Rows are points. Before rounding, the points of a table are all equally far from one centre. They may lie mostly on one side of it. Where is the centre, to within rounding?

Points (7 x 3):
[[-0.06 -0.30 -0.55]
 [-0.34 -0.20  0.16]
 [ 0.29 -0.29 -0.33]
 [-0.16 -0.36 -0.44]
 [ 0.05 -0.40 -0.07]
 [ 0.31 -0.25 -0.39]
 [-0.20  0.46 -0.68]]
Centre: [-0.05  0.17 -0.20]

Points (13 x 8):
[[-0.01  0.39  0.20 -0.12  0.15 -0.11  0.52 -0.08]
 [-0.23  0.10  0.22  0.52 -0.24 -0.28  0.72  0.16]
 [ 0.12  0.01  0.39 -0.12  0.31 -0.63  0.23  0.56]
 [ 0.29  0.41  0.04  0.10  0.17 -0.48  0.43 -0.01]
 [-0.15  0.40  0.29  0.05  0.36 -0.19  0.57 -0.01]
 [ 0.14  0.19  0.53  0.03  0.34 -0.50  0.50  0.12]
 [-0.24  0.16  0.27  0.18  0.35 -0.30  0.61 -0.09]
 [-0.07  0.24  0.24  0.13  0.47 -0.33  0.55 -0.09]
 [ 0.40 -0.02  0.02  0.32 -0.46 -0.43  0.45  0.31]
 [ 0.16  0.18  0.53 -0.21  0.03 -0.01  0.68  0.27]
 [ 0.13  0.14  0.34  0.30 -0.24 -0.69  0.22  0.46]
 [ 0.04  0.54  0.47  0.29  0.35 -0.41  0.07  0.43]
 [ 0.11  0.56  0.23 -0.13  0.06 -0.33  0.16  0.26]]
Centre: [ 0.11 -0.03  0.14  0.30  0.15 -0.02  0.25  0.39]

Points (15 x 12):
[[-0.25 -0.08 -0.05  0.46  0.08 -0.46 -0.13 -0.34 -0.20  0.59  0.51 -0.26]
 [-0.38  0.31  0.18 -0.17  0.38 -0.17 -0.23 -0.01  0.02  0.16  0.43 -0.54]
 [ 0.01 -0.11 -0.01 -0.13  0.44 -0.32 -0.29  0.02 -0.12  0.38  0.27 -0.95]
 [-0.19  0.21  0.63  0.22  0.03 -0.14 -0.31  0.42  0.10  0.09  0.33 -0.18]
 [-0.23  0.10  0.16  0.15  0.08 -0.58 -0.33  0.08  0.28  0.39  0.65 -0.47]
 [ 0.17 -0.38  0.30  0.15 -0.16 -0.27 -0.63 -0.34 -0.26  0.06  0.43 -0.34]
 [-0.12 -0.13 -0.02  0.13  0.08 -0.37 -0.53 -0.39  0.00 -0.17  0.62 -0.09]
 [-0.16 -0.28  0.62  0.29  0.34 -0.42 -0.22  0.15 -0.12  0.44  0.38 -0.35]
 [-0.03 -0.36  0.25  0.12 -0.25 -0.66 -0.35  0.09 -0.11  0.10  0.71 -0.06]
 [ 0.14  0.03  0.45  0.19  0.09 -0.28 -0.49  0.08 -0.14  0.59  0.44 -0.57]
 [-0.16  0.15  0.34  0.13  0.11 -0.21 -0.42 -0.35 -0.64 -0.07  0.07 -0.18]
 [-0.31 -0.25  0.05  0.43 -0.25 -0.46 -0.41  0.30  0.14  0.47  0.49 -0.34]
 [ 0.07  0.23  0.31  0.41  0.12 -0.60  0.20  0.00 -0.65  0.23  0.24 -0.22]
 [-0.04 -0.28  0.10  0.06  0.52 -0.35 -0.54 -0.42  0.04  0.15  0.39 -0.37]
 [-0.08  0.12  0.07  0.38  0.05 -0.61 -0.64  0.24  0.03  0.45  0.48 -0.46]]
Centre: [ 0.05 -0.08 -0.01  0.10  0.02 -0.34 -0.12  0.07 -0.06  0.12  0.02 -0.24]
